Rows are points. Each copy is the shape, with its points in the same order, stretched, turned, moved and blurred by noise. Some copies are also mirrored. Which?

Shape (8 x 3)
[[-54  16 -12]
 [ -9  48 -17]
 [  4  -7 -20]
 [ 17 -27 -11]
 [ 11 -39   2]
 [ 13 -26  16]
 [-40 -11   9]
 [  4 -55  14]]
Copy 1 (8 x 3)
[[-40  39 -23]
 [ 14  60 -16]
 [ 13  -2 -24]
 [ 16 -26 -15]
 [  4 -38  -4]
 [  6 -29  12]
 [-39   4  -2]
 [ -9 -56   2]]
Copy 1 is: only turned
Copy 2 (8 x 3)
[[-49  -6   7]
 [-16 -40  18]
 [  0  -3 -22]
 [ 15  13 -33]
 [ 19  31 -30]
 [ 25  32 -10]
 [-30  27   4]
 [ 14  52 -31]]
Copy 2 is: mirrored
Copy 3 (8 x 3)
[[ -2  52   1]
 [-36  19 -24]
 [ 12  -4  -8]
 [ 26 -23  -3]
 [ 32 -25  17]
 [ 18 -23  20]
 [ 11  25  26]
 [ 40 -25  32]]
Copy 3 is: mirrored

Shape (9 x 4)
[[ 29   7  -8  -8]
 [-31 -28  19  40]
 [ -1  -7 -23 -11]
 [ -1 -18  -8 -13]
 [-18 -16  31  28]
 [ -6  21 -11  -7]
 [  1   9 -13  -3]
 [ -9   9 -20 -35]
 [ 16  21  12 -15]]
Copy 1 (9 x 4)
[[ 22   5 -14  -2]
 [-37 -21 -22  55]
 [ -6   2 -29  -5]
 [ -9 -14 -24  -2]
 [-22 -20  -5  42]
 [-10  17  -5   7]
 [ -3  12 -18   3]
 [-11  12 -13 -25]
 [ 11   5  10  -3]]
Copy 1 is: only turned
Copy 2 (9 x 4)
[[ -2   2   5 -20]
 [-25  -4   4  60]
 [  3   3 -24  -3]
 [  9 -10 -13   8]
 [-13  -4  20  49]
 [  6  26  -7   0]
 [  2  14  -8  -4]
 [ 30  15 -24  -7]
 [ 14  12  22  -9]]
Copy 2 is: mirrored
Copy 3 (9 x 4)
[[ 32  20 -11   3]
 [-16 -25  37  36]
 [  2   3 -25   7]
 [  5  -8  -6   2]
 [ -6 -13  40  21]
 [-11  28  -6  -3]
 [ -3  11 -11   5]
 [ -9  10 -22 -19]
 [ 19  25   8  -9]]
Copy 3 is: only turned
Copy 4 (9 x 4)
[[ 22  13 -11 -17]
 [ -3 -33  19  49]
 [ -7  -7 -25  -3]
 [ -8 -14 -13 -11]
 [  6 -22  27  31]
 [-16  21  -8   1]
 [ -6  11 -12  -3]
 [-32  12 -19 -24]
 [  7  22  11 -24]]
Copy 4 is: only turned

Shape (9 x 6)
[[  3  -3 -15   9 -16  20]
 [-12   8 -26   1 -35   9]
 [ -2   3   1  47 -43 -33]
 [-25  12 -19 -14   8  14]
 [  2  28  -1 -28   3   0]
 [-20  -3 -13 -29  -4  11]
 [-34  27 -19  -9   9  25]
 [ 28  12  28 -11   9 -19]
 [ 21  19  -2 -17  25 -26]]
Copy 1 (9 x 6)
[[ 25  -2  -1  -7 -37  13]
 [ 12  18 -17 -11 -42  13]
 [ -2  21 -13  15 -60 -50]
 [ -5   0  -7  -2  -7  30]
 [ 12  12 -10 -18  19  -3]
 [-10  -4  -6 -25  -9  25]
 [ -3  15   2   6  -8  39]
 [ 15 -10   3 -16  22 -43]
 [  9 -16 -23  -8  35 -24]]
Copy 1 is: only turned
Copy 2 (9 x 6)
[[  3 -20  16   7 -14  20]
 [-22 -10  19 -17 -11  26]
 [-51 -47  43  13 -41 -21]
 [ -1  27  -6   7  -6  24]
 [  2  32  22  10  10   0]
 [  6  15 -10 -14  -1  12]
 [  1  43  -4  11 -17  38]
 [ 13   4  35  32   4 -41]
 [ -5  20  19  43  29 -24]]
Copy 2 is: mirrored
Copy 3 (9 x 6)
[[ -1 -12  -1  16 -12  19]
 [ -7  -9 -14   4 -44  19]
 [ 29 -40 -27  42 -50 -12]
 [-20   9 -10  -8  -9   2]
 [  6  30   9  -2 -20  -6]
 [-21   1  12 -18 -21   9]
 [-38  14 -23  -3 -14   7]
 [ 31  11  23  17   0 -32]
 [ 35  18   6  -4   5 -28]]
Copy 3 is: only turned
Copy 4 (9 x 6)
[[ -6 -14  -5 -14  -2  16]
 [-25 -24 -30  -6 -11   1]
 [-31 -39   5  28  41  -6]
 [ -9  14 -27   5 -29   5]
 [  6  21 -18   0 -25 -25]
 [  3  -7 -25   2 -45   0]
 [-26  29 -27   5 -30  10]
 [ 26  13  21  11  -3 -32]
 [ 35  28 -14  10   2 -27]]
Copy 4 is: mirrored

Shape (13 x 8)
[[ -2 -22  25 -28 -11  -7  36   7]
 [-31  -8  11  28   7   1   5 -11]
 [  2 -19 -12  12 -14 -14  23  -3]
 [-23   5   2 -15 -20   8  16   8]
 [ -1 -25 -15  -9  41  -1  -2 -13]
 [ 10   4  -4  37  -5   1  -8  16]
 [  6  31  14   2  26  -6  12 -15]
 [  0 -34  24 -45  24  26 -16  11]
 [-12 -12  -9  24 -30 -13   7  13]
 [ -6   6 -54 -40   3   3  27  10]
 [-17  29  25   3  16  31 -14   0]
 [ -7   6  -1 -16   3  -9  43  24]
 [ 23  31  22 -16  17 -41  -5  23]]
Copy 1 (13 x 8)
[[-15   5  13 -10 -22   8  41  11]
 [ -5   0  13  43   8   4   7 -12]
 [  4  -9  16  15 -13 -25  25  -7]
 [  0  17  -1  18 -26   1  12  12]
 [ -7 -24 -24   5  10  11  22 -28]
 [ 33 -14  24  17  14 -15  -5   0]
 [  2  21   4  -8  27 -15   5  -8]
 [ -3 -17 -21 -19 -19  59  21  -6]
 [ 10 -15  20  32 -16 -20   7  14]
 [ 12   4 -42  -6 -23 -30  27   3]
 [ 12  28   0  14   8  22 -17  -7]
 [ 12  16 -11  -5   0  -8  44  23]
 [  0  -4  -2 -39  41 -18  -1  44]]
Copy 1 is: only turned
Copy 2 (13 x 8)
[[ -4  -7  41  -7 -21  17 -18 -16]
 [-28   6 -12  16   7  19   1   7]
 [  1 -31   6   2 -12   9   9 -15]
 [-23  -5  -4 -18  -3  16 -25  -1]
 [  5  -4  14  -4  41 -16   9 -12]
 [ 13 -17 -30  13  -6  19   5  14]
 [  8  35 -13  -9  -1  -3  14 -22]
 [  7   3  21  -8  50  -8 -43  15]
 [ -8 -28  -8  10 -27  17  -3  15]
 [ -9 -22 -11 -55  12 -14  -3 -21]
 [-11  37 -37  -6  30  16 -26   3]
 [ -7   1  16 -35 -14  12   2  -3]
 [ 26  31  -2 -13 -24 -34  15  11]]
Copy 2 is: only turned
Copy 3 (13 x 8)
[[ -4  23  28   0 -26 -42  36  17]
 [  4   7  22  34  16  -7   7 -22]
 [ 20   2   1   3  -8 -33  23 -18]
 [-27  -2  15  -1 -19 -28   4  -5]
 [ 19  55 -10  11  14   1   6 -15]
 [ 25 -26  -9   0  16   7   5   1]
 [  9  16  34 -22   9  15  21  -6]
 [ -5  57  -6  18 -15   6  -9  38]
 [ 11 -24  -1   7   5 -36   4 -15]
 [-31  32 -25 -30 -20 -35   6 -33]
 [-15   5  24   6   2  32  -7   5]
 [-17  11  10 -18  -4 -33  45   3]
 [ 16   0  25 -60  30  -9  16  34]]
Copy 3 is: mirrored
Copy 4 (13 x 8)
[[-18 -15   3 -41 -11  -9  -2  23]
 [-21 -25  11  23   1  12  26  17]
 [  4 -26   3 -10 -23   2  -1   1]
 [-28   7  -5  -7  -5  -1   4   4]
 [ 17 -30  26 -12  41  30   7   1]
 [ 16   7   2  31 -29  17  -3   4]
 [ 14   7  11  -6   9  12  47  11]
 [ -5   6  21 -28  38  40 -16  28]
 [ -7 -14 -10  18 -29  -6 -15   1]
 [-15   9  17 -32  20  -4  -6 -53]
 [-16  25  10  21  15  31  32  18]
 [-15   3  25 -23  -8 -16  10   0]
 [ 45  35   1 -10  14 -21   8  29]]
Copy 4 is: mirrored
